Each row of a before or after table is a point. The points were changed in one or more steps. Then noise was added and the rows were shuffled. The steps act on how far a point lies along the listed directions, d1 being the first. Name the steps. A step turns or swaps two directions, mirrors them in a line or flattens them onto one, adds a multiple of one to another, or multiplies one. Angles are multiples of 10 degrees, from the lower direction toward the higher: turns from -170 to 170, lines from 10 to 170 but not 90. Use the fewest steps. Two steps may share a direction if one is a turn and the other turns, adds or multiplies; they go together, in the order done. Otherwise the lowest direction goes first.
(in the rows, 128 means zero)

Directions:
(1): [ 97 117 183]
(2): [176  90 147]
(3): [158 178 155]
Before:
[[174 132 188]
 [179 137 169]
 [228 203  89]
 [ 96  88 136]
 [161 117 111]
 [135 149 132]
 [133 146  98]
 [149 150 129]
 [ 89 144  53]
 [109 103 156]
 [165  89 145]
 [126 162 111]
 [122 147 145]
 [ 89 138  82]]
After (14 x 3):
[[161 132 147]
 [144 174 159]
 [149 108 120]
 [164 203 163]
 [135  72  96]
 [ 83 147 130]
 [131 111 144]
 [121  65  92]
 [157 148 129]
 [108 116  78]
 [145 112 136]
 [149 132  92]
 [253  94  83]
 [ 81 123 131]]
Steps: turn d1 and d2 by 40 degrees; turn d2 and d3 by -110 degrees

Directions:
(1): [ 95 128 161 178 140 152 141 201]
(2): [133 154 191 143  59  97 125 113]
(3): [103  63 131 178 136  97 156  86]
(4): [ 67 126 117  75 117  75 151 157]
Before (13 x 8):
[[115 109 138 164 151 136 131 121]
 [132 118  93 139 163 146 122 128]
 [114 123 163 164 119 123 147 149]
 [128 165  75  24 149 128 117 129]
 [113 117 132 159 130 133 145 136]
 [137 125 142 166 142 162 131 153]
 [153 179  95  59 150 154 106 153]
 [104 149  79  66 154 124 111 161]
 [112 110 134 149 147 134 121 158]
 [149 125 150 160 116 122 126 104]
 [109 140 162 118 117 118 116 162]
 [134 150  59  65 164 137 121 147]
 [106 148 145 171 116 139 127 152]]
After (13 x 8):
[[132 113  63 121 193 161 119 138]
 [103 139 177 120 103 102 120 155]
 [116  99 125 152 159 146 125 158]
 [136 145 135 149 140 175 127 172]
 [119 113 131 166 136 140 143 127]
 [102 144  38  13 178 124 128 141]
 [159 151 170 161  97 118 121 104]
 [ 84 121  47  58 192 119 121 163]
 [120 123 185 177  98 118 147 135]
 [104 162 155 167 103 134 126 153]
 [115 133  10  43 210 149 132 160]
 [133 186  70  20 176 154 107 184]
 [123 110 134 169 156 145 130 118]]
Steps: multiply d2 by 2; turn d3 and d4 by -30 degrees; multiply d3 by 1.6

Directions:
(1): [113  68 146  78 148 101 120  79 126 141 133 186 199 109]
(2): [199 107 142 211 118  98 168 119 164 127 166 139 158 122]
(3): [112 153  48 135  97  36 145 118 115 115  98 153 120 115]
Before, 12 rows:
[[116 166 180 112 134 203 112 147 160 143 135  57  93 162]
 [ 73 134 171  80 137 222  64 153 114 122 130  84  93 150]
 [107 155 188 115 143 235 102 166 108 117 125  75  88 148]
 [146 101 186 161 161 249  99 154 117 130 159  79 130 147]
 [108 164 113 146 102 148 123 180 120 100 106  80  80 129]
 [137 144 161 136 149 187 113 144 149 155 143 125  90 138]
 [140 132 130 145 112 121 125 124 113 137 132 139 135 138]
 [111  81 125  93 149  77 146  62 149 153 158 229 219 111]
 [152 185 107 160 118 156 127 164 119 119 120  51  47 140]
 [200  94 177 192 138 170 145 128 151 120 161  82 139 138]
 [118 151  93 125 125  86 118 128 140 112  91 155 118 106]
 [157  63 233 100 169 200 125 112 159 150 182 148 197 117]]
After (12 x 14):
[[139 129 139 132 137 129 117 133 157 118 111 150 131 107]
 [ 86 116 148  63 130 114 117  86 148 148 116 135 166 132]
 [171 156 127 182 112 127 157 165 149 117 151 105 105 127]
 [ 77  89 138  66 132 127 101 122 113 124 100 151 166 108]
 [191 180 112 245 111 136 182 159 175 129 177 114  93 149]
 [109 138 130 108 142 129 114 120 133 157 129 161 116 121]
 [129 142 129 142 113 140 119 129 104 137 127 131 118 138]
 [103 151 106 105 120 151 109 141  96 113  92  67  80 143]
 [ 75 107 120  29 156 134  90  88  93 138 103 134 138 117]
 [118  68 148 108 131  97 104  82 141 125 150 175 196 118]
 [ 97  94 148  86 139 118 118  90 112 123 122 166 178 109]
 [ 96 110 111 122 142 149 105 122  98 124 111 126 138 121]]
Steps: turn d1 and d2 by 120 degrees; multiply d3 by 0

Directions:
(1): [145  58 158  60 167 132  99 110 111 170 101 115 184 122 157  72  93 125
 188 127  80 155 149 125]
(2): [ 95 119 131 175 129 175  53  94 129 128 183 210 157 147 151 138 142  72
 122 100  87 131 112 172]
(3): [167 143  95 157 143 158 146 137 113 147 182 150 158 174  84 137 106 127
 185  90 182 171 196  72]
(4): [ 99 116 167  92 131  82 160  44 162 118  88 177 155 150 143 161 152  84
 103 122 177 106 179  89]
(5): [ 91 117 122 104 138 119 148 108 112 157 123 123 145 126  95 249 170 168
 180 129  99 179  84 148]
(6): [106 162 216 194 166 173 125 122 159 150  71 110 147 139  95 126  89 143
 153  99 139  94  76  98]
Before (10 x 24):
[[127 131  26  93  86 101 155 125  75 104 213 182 108 131 125 199 178 123
  105 161 134 187 170 168]
 [112 172 169 179  98 144  98 118 124  71 137 159  84 134 157 150 156  96
   65 134 113 113  82 180]
 [ 76 120 129 129 111 126  80  75 145 119 126 159 114 114 157 168 161 117
   89 138  91 102  48 197]
 [122 177 190 177 127 135 115 131 173 108  66 115 109 136 144  42  99  87
   36 131 116  45 119 129]
 [ 87 110 123  67 104  74 193  26 129 143 104 199 186 167  89 249 168 133
  149 122 211 180 201  60]
 [103 193 165 198 124 155 107 137 166  90  98 127  97 123 122 134 118 112
  113 119 104  69  72 148]
 [112 115 117  97  89  68 146 131 137 122 134 117  96  82 153 164 163 130
  107 149 123 145 138 158]
 [103 142 162 154 155 118 146 125 164 135 102 118 153 127 129 134 124 126
  116 129 142 110 120 128]
 [141 169  87 113 108 100 208 158 112 129 157 104 104 139  75 197 166 179
  114 127 165 161 142  91]
 [ 99 191  88 137  94  89 158 115 151  73 124 122  52 106 115 197 178 147
   80 134 160 121 122 144]]
After:
[[116 139 125 166 147 135 127 155 139 137 139 115 146 126 120 130 124 137
  130 124 126 137 117 145]
 [136 134 117 172 101 137 103 147 134 131 187 153 114 113 139 120 126 103
  132 113 138 147 158 143]
 [168 188 131 168 114 140 170 141 103  94 158 134 104 173  90 181 139 138
  141 110 193 166 161  94]
 [131 190 119 170 122 135 157 123 150 103 134 142 123 155  85 179 134 120
  163 109 163 126 149  93]
 [103 163 118 159 149 149 148 112 122 171 144 145 162 175  61 246 158 138
  168 101 104 183 117 128]
 [146 154  88 122  98 108 161 156 109  91 140 129  81 115 134  93 122 127
   62 171 159 113 147 139]
 [114 204  79 201 101 149 109 136 147  74 179 155  61 126 112 151 147 119
   88 102 149 123 125 149]
 [148 136  88 156  73 173  71 236  89 114 141  66  72  70 134  14  80 194
   84 170  74 120  48 190]
 [175 155  76 162 124 156 138 138 123 136 182 134 125 171  87 109  93 139
  155  99 203 144 171  85]
 [103 161 137 154  93 128 112 141 146  91 145 151  85 115 153  98 159 107
   19 136 104  78  90 159]]
Steps: turn d2 and d3 by 150 degrees; turn d4 and d5 by 170 degrees; multiply d6 by 0.4
